Every row gives one point. Examples show where two turns around zero, p and q, send a point. Where does a point land after both, in the order given? Backwards means that the second turn is done in reverse. Each puzzle has new turns, and all numbers are rounded.
In the rows, zero is written as 128.

Turn p:
[157 180] -> [137  69]
[129 135] -> [132 122]
[129  93] -> [106 155]
[ 96 104] -> [138 167]
Turn q:
[121 155] -> [114 152]
[85 95] -> [95 85]
[146 109] -> [150 114]
[117 115] -> [121 113]
[171 166] -> [160 176]
Where do these land?
q, then p: [168 107] -> [ 87 109]
p, then q backwards: [108 108] -> [138 154]
q, then p: [109 168] -> [171 119]

Turn p:
[118 123 146  97] -> [114 105 140 151]
[141 157 145 213] -> [143 208  84 127]
[144 133 145  99] -> [141 106 135 155]
[139  89 130 118] -> [122  94 106 121]
[111 105 131 137] -> [103 125 115 119]
[115 161  70 104] -> [145 130 189  94]
Turn q:
[137 106 141 157] -> [140 150 158 133]
[111 121 127 130] -> [120 117 141 127]
[128 213 121 116] -> [100 121  61 174]
[143 104 153  64] -> [117 140 105  59]
[116  98 141 139] -> [125 133 162 116]
[133 126  85 160] -> [166 107 139 158]
Where do these land?
q, then p backwards: [144 155  84 116] -> [174 105 149 125]
p, then q: [107 132 156 135] -> [114 116 141 156]
p, then q: [ 91  95  81 117] -> [ 89 109 130  74]
p, then q: [129 107 149 165] -> [139  88 117 147]
q, then p: [169 152 170 107] -> [149 152 185 114]

Turn p:
[ 85 162 154  88  92 142 129 174] -> [137 168 199 167 150 128 122 135]
[161 118 130 138 116 138 131 127] -> [122 135 117 100 131 130 144 145]
[147 116 151 143 181 161 131  90] -> [119 100 115  69 127 101  99 104]
[156  85 128 184 119 109 134  96] -> [126  86  73 105 145 122 166 140]
[ 99 100 119 110 124  91 133 158] -> [167 116 135 172 110 127 133 148]
[107 133 119 104 107  72 120 128] -> [151 128 116 181 137 160 119 138]
[142 124 123 144 142 131 166  88] -> [109  84 120  98 127 148 128 121]
[ 97 153 110 139 150 169 125 125] -> [ 91 129 151 133 111 104 120  91]
[176 111 145 159 124 125  90  99] -> [125 139  68  92 157 115 134 134]
[117 167 118 111 136 115 129 180] -> [152 166 159 151 104 146 135 104]
[120 137 111  87 117 156 120 144] -> [110 158 156 140 108 126 108 148]
Turn q:
[133 178 145 110 146 137 135 163] -> [141  90 175 100 119 132 123 120]
[138  80 102 129 141 138  81 111] -> [126 156 110 156 134  89 145 173]
[135 104  96 125 105  98  78 105] -> [140 181 125 174 130 100 146 127]
[117 144 163 146 121 126 137  84] -> [121 109 107 154  99 167 133 115]
[169 164 143  97 142 131 182 158] -> [145  99 166  75 157 170 140 122]
[122 131 146  82 128 127 147 144] -> [111 138 157  91 118 146 136 128]
[106 111 123 164 156 112 150 151] -> [138 115  85  95 126 104 114 115]
[136  91 126 144  85 134  84 117] -> [ 95 150 118 180 145 101 142 127]
[ 95 150 107 155 126 148 158 119] -> [134 115 109 128 125 145  71 123]
Where do these land?
q, then p: [152  77 107 134 102 117 133 191] -> [162 100 123 146 105 159  76  83]
q, then p: [127 141 103 115 106 142 147 121] -> [123 152 128 116 134 104 113 106]
p, then q: [152 113 152 147 132 137 138 115] -> [132 152 138  99 127 131 140 147]
p, then q: [ 85 148 133 106 128 132 148 129] -> [105  99 106 148 108 122 150 125]
q, then p: [158 145 147 106 129 141 111 128] -> [149 110 154 106 143 115 141 133]
p, then q: [115 141 129 173  96  80 149 117] -> [132 110  76 107 151 146 108 167]
p, then q backwards: [109 118 120 103 105 118 124 110] -> [131 129 118 137 119 165 120 107]
q, then p: [160 149 132 108 225 139 143 113] -> [162 161 158  87  92 135 150 200]
p, then q: [ 93 119 130 161 130 145  58 128] -> [193 148  95 137 106 123 123  91]
